Each row of a before or after table is a point. The points were changed in one or more steps. Then noise was added and the rows were shuffled. The steps act on columns, c1 being the first. Write out the steps. A step turns or swaps two columns, mirrors them in a line or flattens them onto one, adds a multiple of one to another, or multiplies or shifts one. Angles are multiples of 10 degrees, from the lower column toward the higher: turns from -170 to 170, lines from 10 to 170 but not 90. Use the fewest steps. Two steps may share a column if one is a turn and the other turns, adds or multiplies; they go together, in the order done. Otherwise the lowest column goes first.

Before (14 x 2)
[[-20 -58]
 [  0  39]
 [-81  39]
 [  3 -47]
 [-72 -58]
 [ 21   1]
 [ 15 -44]
 [-53  34]
 [-51  -9]
 [ -5 -60]
 [-64  44]
 [-21  -5]
 [-39 -12]
 [ 20 -42]]
After (14 x 2)
[[-50 -39]
 [ 15  20]
 [-14  16]
 [-36  52]
 [-55  57]
 [  1 -26]
 [-35  11]
 [-24   8]
 [ 10 -21]
 [-43  64]
 [  1  59]
 [ 16 -23]
 [ -5 -40]
 [-14 -37]]
Steps: multiply c1 by 0.7; shift c2 by 20

Before (12 x 3)
[[-27 -18 -21]
 [-33  34  16]
 [-85 -46 -21]
 [ 45  28   9]
 [ 10 -14 -16]
 [  2  78  51]
 [ 38 -48   0]
 [ -9 -29  10]
 [ -3  49  -1]
 [ 65  16  21]
 [-50 -48 -44]
 [-33  48  47]]
After (12 x 3)
[[  2  81  55]
 [-29 -25 -15]
 [ -4  48  -2]
 [-89 -70 -22]
 [-34  23  16]
 [ -8 -30   6]
 [-32  31  50]
 [  9 -13 -19]
 [ 61  36  21]
 [ 48  41   9]
 [ 40 -36  -3]
 [-53 -63 -51]]
Steps: add 0.3 times c1 to c2

Before (11 x 4)
[[-44 -75  -4  17]
 [ 13 -39  78  -2]
 [ 25  -6   1 -21]
 [ 64  19 -28 -14]
 [-24 -36 -21 -34]
 [ 37  39 -21 -82]
 [ -4  26 -23 -42]
 [ -9 -56   4  53]
 [-20  42  34 -31]
 [-18 -79 -13   1]
 [-13 -28  87  16]]
After (11 x 4)
[[ 42   7 -33  -4]
 [  3 -50  73  13]
 [-52  27  51 -10]
 [ 32 -52 -20 -20]
 [ 19   3   5  27]
 [-19  39  62 -44]
 [ 82  -1 -44  38]
 [ 35  37  20 -24]
 [ -2  50  63 -17]
 [ 15  14 -30  64]
 [-16 -62  68 -13]]
Steps: turn c1 and c4 by 90 degrees; mirror c2 and c3 in the line at 120 degrees

Before (11 x 6)
[[ 16  62  -3  13  -5 -15]
 [  2  30  26   1  16  20]
 [  8  39  22  -3 -18  10]
 [ 15  48 -26  -2  13  -1]
 [ -6  28 -14 -28 -48  43]
 [-22   3   5   5   8  27]
 [  6   0   1  -1 -33  31]
 [ -2  19 -32 -17  -8  18]
 [ -3  28  24  11 -36   9]
 [ 25  14 -41  -9   2   6]
 [ -7  12 -32   6   3  79]]
After (11 x 6)
[[  -1   21   41   -1   40   20]
 [  28    9  -64   -8    7    9]
 [ -20    4    5    6   20   29]
 [  -6   19  -23  -27 -119   44]
 [   4   -1    0   -1  -80   31]
 [  -7   11  -52    6    9   77]
 [  -4   17   39   13  -86    8]
 [  -2   11  -51  -15  -21   19]
 [  14   33  -39   -3   32   -3]
 [   8   27   37   -4  -47   11]
 [  17   42   -4   15  -13  -15]]
Steps: multiply c2 by 0.7; multiply c3 by 1.6; multiply c5 by 2.5
